Rows are points. Each copy is the shape, with its points in the same order, turned, moved and blurred by noise. Say if it was mirrored as well.

Shape:
0.53  -2.00
2.58  -1.98
1.72  -1.62
0.34  -0.23
-2.20  1.63
-0.90  1.76
0.55  -0.66
Copy 1, 7 rows:
0.35  -0.71
2.82  0.03
1.83  0.06
0.18  1.43
-2.79  3.05
-1.24  3.06
0.38  0.82
Copy 1 is: only turned
Copy 2 (7 x 2):
-0.55  -1.69
1.26  -2.69
0.70  -1.85
0.10  0.14
-1.45  2.90
-0.21  2.45
0.06  -0.37
Copy 2 is: only turned

Shape:
-0.03  2.06
-0.84  2.30
2.39  0.49
0.09  -2.79
-0.71  -0.65
Copy 1, 5 rows:
0.87  1.22
0.76  2.14
1.57  -1.61
-2.24  -1.70
-1.52  0.01
Copy 1 is: only turned
Copy 2 (5 x 2):
2.18  1.75
2.75  1.46
-0.97  2.16
-1.21  -1.98
0.83  -0.69
Copy 2 is: mirrored

Shape (8 x 3):
0.79  -3.01  -0.77
-0.89  0.17  2.72
1.81  0.13  -2.09
-0.40  1.50  1.83
0.22  0.46  1.56
-0.95  -3.05  -0.06
1.07  -2.71  -1.75
2.52  -0.68  -0.39
Copy 1 (8 x 3):
1.43  -0.87  -2.26
-1.32  2.37  0.17
1.58  -2.73  1.21
-0.86  1.12  1.38
-0.22  0.77  0.32
-0.19  -0.71  -2.78
1.28  -2.37  -1.81
2.50  -1.10  0.65
Copy 1 is: mirrored
Copy 2:
0.53  0.27  3.06
1.28  -1.28  -1.67
-1.21  2.66  1.18
0.26  -0.10  -2.24
0.77  0.22  -1.25
0.32  -1.56  2.52
-0.20  0.96  3.34
0.82  2.42  1.07
Copy 2 is: mirrored
Copy 3, 8 rows:
1.96  -1.41  2.03
-2.43  0.70  0.97
2.72  0.72  -0.44
-1.79  1.64  -0.47
-1.03  1.31  0.49
0.31  -2.57  1.29
2.84  -1.50  1.32
2.10  1.50  1.55
Copy 3 is: only turned

Shape:
-0.28  -0.92  -1.75  0.61
-0.28  -2.75  1.65  -3.07
-2.82  -1.34  1.74  2.04
1.79  -0.77  2.46  0.65
0.22  0.29  0.93  0.49
-0.41  0.07  1.35  -2.30
1.59  -1.40  -1.17  2.17
1.81  -1.36  0.35  2.60
3.42  -0.40  1.40  -0.44
-0.15  -1.18  0.55  -1.63
Copy 1:
-0.35  -2.68  -0.05  -0.85
-0.09  1.09  3.66  -1.93
-4.10  -0.70  0.70  0.91
0.41  0.10  1.84  2.37
-0.31  -0.24  0.05  0.95
0.18  1.66  0.86  -1.15
0.59  -3.49  0.62  1.34
0.10  -2.66  1.21  2.55
2.57  -0.10  1.71  1.85
0.01  0.09  1.51  -1.16
Copy 1 is: only turned
Copy 2, 10 rows:
1.46  0.98  -0.19  -1.51
-1.72  -2.26  -3.00  -1.18
-1.50  -1.15  2.68  -2.37
0.39  -2.67  0.29  1.50
-0.19  -0.29  0.59  0.63
-1.97  -0.03  -1.54  0.49
3.10  -0.60  0.78  -0.53
2.63  -1.71  1.30  -0.01
1.25  -1.89  -1.30  2.52
-0.72  -0.68  -1.54  -0.49
Copy 2 is: mirrored
Copy 3, 10 rows:
-1.39  -1.11  0.05  0.87
2.09  -2.56  0.93  -2.87
-0.24  -0.18  4.59  0.33
3.21  0.51  0.83  0.46
0.70  0.95  0.79  -0.08
1.26  0.14  0.60  -2.97
0.26  -0.79  -0.19  2.79
1.43  -0.13  0.71  2.90
3.39  0.19  -1.71  0.28
0.88  -1.17  0.44  -1.58
Copy 3 is: only turned

Shape:
-2.63  0.71  -0.60  0.78
-1.90  0.13  -1.84  0.31
-2.04  4.00  1.08  -0.71
3.61  -0.03  -0.84  0.34
1.93  -0.97  2.09  0.62
2.50  -0.43  1.76  0.95
-0.84  2.03  -1.13  -1.61
0.36  0.43  -0.01  0.10
-2.14  0.54  0.67  -1.24
Copy 1, 9 rows:
-1.19  2.35  -1.69  0.07
-1.51  1.16  -0.49  0.84
0.08  5.26  -0.43  -1.39
3.06  -0.41  2.58  1.06
3.24  -0.82  -0.03  -1.33
3.95  0.18  0.34  -0.29
-0.97  2.67  1.31  -0.72
1.29  1.01  1.05  -0.05
-0.87  2.20  -0.83  -1.81
Copy 1 is: mirrored
Copy 2, 9 rows:
-1.84  1.32  -1.57  0.22
-0.90  0.49  -2.60  0.23
-0.97  2.29  1.02  -2.56
3.61  -0.86  -0.29  2.19
0.72  -1.20  1.79  2.81
1.56  -0.58  1.70  2.75
0.23  0.27  -1.06  -1.90
0.56  0.03  -0.19  0.80
-1.82  -0.44  -0.27  -0.87
Copy 2 is: only turned
Copy 3:
-0.92  0.27  1.00  3.27
-0.24  -0.34  -0.54  3.04
-0.67  4.01  0.68  1.06
2.65  -2.10  -0.27  -1.45
-0.32  -2.32  2.18  -0.90
0.87  -1.36  2.19  -1.13
-0.38  1.69  -1.55  1.38
0.15  -0.29  0.22  0.55
-1.85  0.85  0.10  1.79
Copy 3 is: only turned
Copy 4:
-2.48  -1.11  -1.28  -0.76
-2.41  -1.26  0.19  -1.35
-1.63  2.20  -3.37  -2.19
1.60  1.56  2.30  0.64
2.32  -0.01  -0.74  1.24
2.02  0.56  -0.16  1.91
-1.27  1.37  -0.28  -2.65
0.13  0.22  -0.20  -0.43
-0.48  -0.89  -2.11  -2.14
Copy 4 is: mirrored

Shape (9 x 6):
-1.58  -2.21  -1.01  -1.14  0.45  1.78
-0.98  -2.44  -0.43  1.52  -3.06  -0.19
1.89  0.10  -1.81  -3.14  2.62  1.25
2.35  -0.46  0.47  -0.24  -0.34  -0.34
-0.14  1.96  0.14  0.55  1.58  1.71
-2.25  2.59  1.02  -2.97  2.31  1.19
2.44  -0.55  0.54  -1.21  0.32  0.24
-1.38  2.35  -0.62  0.24  -1.64  0.49
0.59  0.02  0.87  0.60  0.18  -3.07
Copy 1:
-1.27  -1.06  -2.18  0.33  -0.10  0.53
-2.13  -3.48  1.69  -0.05  0.13  -0.53
3.12  1.22  -2.43  0.79  -1.06  0.02
1.84  -0.67  1.72  -0.09  0.33  0.09
0.21  1.39  0.58  2.91  -0.03  1.55
-0.79  3.76  -0.91  0.82  -2.26  2.84
2.46  -0.23  0.73  -0.38  0.40  0.54
-1.28  -0.40  1.94  2.40  -2.58  1.20
-0.06  1.00  3.18  -0.53  -0.20  -1.50
Copy 1 is: only turned
Copy 2 (9 x 6):
-1.83  -1.13  -1.31  -0.48  -1.11  0.68
-0.55  -1.23  2.57  1.17  -1.67  -0.42
1.70  0.55  -4.72  -0.81  -1.40  1.18
2.88  0.47  0.03  0.58  -0.37  1.22
-0.12  3.01  -1.77  -0.73  0.79  -0.01
-0.20  1.32  -3.27  -3.82  1.79  -1.62
2.67  0.28  -0.78  -0.05  -0.80  1.64
0.11  2.29  0.42  -1.03  -0.86  -2.77
2.84  -0.13  0.49  1.29  1.90  -0.97
Copy 2 is: only turned
Copy 3:
1.52  -0.47  -0.53  2.91  0.75  0.00
-2.03  -2.09  -0.31  0.77  2.03  1.38
4.13  -0.40  -0.45  0.29  -2.09  -2.35
0.43  -0.57  0.76  -1.74  0.14  -1.12
0.87  2.62  -1.36  -0.29  -1.35  0.04
0.59  3.29  -1.15  2.55  -2.45  -3.00
1.34  -0.37  1.24  -1.22  -0.28  -1.58
-2.07  0.52  -1.78  0.48  -1.94  0.27
-1.21  -0.02  -1.24  -1.92  1.53  -2.64
Copy 3 is: mirrored

Shape, 11 rows:
0.86  -1.49  -1.15  -0.40  0.54  1.01  -1.42  1.47
1.71  -1.71  -0.69  1.53  -0.98  -1.23  -0.69  0.27
3.09  1.27  2.88  -0.66  -0.52  1.42  0.95  1.94
0.75  -1.32  -1.78  1.64  1.38  0.10  -2.79  -0.64
1.51  0.96  2.83  -2.07  -1.35  0.53  2.12  -0.18
0.54  -1.67  1.17  -0.80  2.06  -0.18  -1.14  -1.52
-0.55  -1.18  -1.14  3.26  1.81  -0.29  -2.05  -0.33
-0.22  3.55  -1.06  -2.69  0.29  1.90  1.32  -1.00
-1.78  1.34  1.08  -2.54  0.06  2.44  2.66  -0.54
0.94  -0.21  2.50  -0.09  -0.93  -2.89  -0.98  2.30
-0.35  0.02  -0.30  0.37  -0.53  2.69  -2.70  -1.49
Copy 1, 11 rows:
-0.01  -2.04  -1.64  -1.20  0.52  1.91  -1.09  -0.01
0.31  -1.54  -1.88  1.84  -0.67  1.85  -0.73  -2.00
0.56  2.61  0.90  -1.59  1.88  1.82  -0.90  -2.49
0.16  -3.62  -1.11  1.04  -0.61  1.09  -2.79  0.44
1.74  2.41  0.82  -1.16  0.87  -0.59  1.05  -2.56
-0.39  -2.51  -0.08  -0.83  0.15  -1.85  -1.29  -1.22
-1.64  -2.83  -1.08  2.25  -1.18  0.63  -2.40  0.86
3.54  1.24  0.23  -0.90  1.96  -1.31  0.07  2.53
0.84  1.48  0.60  -1.97  1.17  -1.76  2.42  1.70
-0.43  1.67  -2.83  -0.78  -1.69  0.32  -2.05  -3.20
1.33  -2.34  1.56  -0.56  -1.65  0.90  -1.03  1.58
Copy 1 is: mirrored
Copy 2:
0.95  -0.61  -0.62  0.90  0.92  -0.20  -2.02  -0.50
2.40  0.59  -0.32  0.21  -0.62  -2.15  -0.53  0.86
1.04  3.46  -0.76  -2.33  0.91  1.39  -0.15  -2.32
0.54  -0.84  -0.50  1.50  -0.22  -3.39  -2.59  -0.66
0.81  1.46  -1.16  -2.97  -1.09  1.65  1.72  -2.22
0.82  -1.80  0.23  -1.58  -0.95  -1.75  -1.51  -2.53
-0.31  -0.32  1.31  1.69  -0.27  -4.05  -1.70  -0.37
-3.08  -0.22  -3.75  -0.77  0.06  0.79  1.47  -2.45
-2.11  -0.80  -0.75  -0.82  -0.60  2.34  2.43  -3.09
1.02  1.66  1.06  -3.25  -0.84  -0.10  -1.41  1.60
-0.61  0.15  -1.25  2.10  -2.31  -0.74  -1.97  -2.56
Copy 2 is: only turned
Copy 3 (11 x 8):
-1.43  1.43  -0.91  -0.56  0.24  1.25  -0.89  1.79
-0.10  0.42  -2.29  1.41  1.00  -0.81  -0.95  1.75
0.90  -0.96  2.46  2.63  -0.26  2.35  -0.87  0.03
-0.50  2.89  -2.58  -0.97  0.76  -0.41  -2.14  0.77
2.05  -2.65  1.85  0.78  -1.21  1.10  0.33  0.26
0.63  0.03  -0.07  -2.10  0.06  -0.80  -2.79  0.88
-1.36  3.03  -2.23  -0.40  0.58  -2.14  -1.90  -0.50
2.40  1.55  1.07  -1.51  -3.37  1.98  2.15  -0.26
0.33  -1.27  1.81  -1.84  -3.59  0.97  1.60  -0.77
0.50  -0.91  1.20  1.31  3.28  -0.94  0.33  1.05
-0.02  1.21  -2.36  -1.88  -0.22  1.89  -0.94  -1.81
Copy 3 is: mirrored
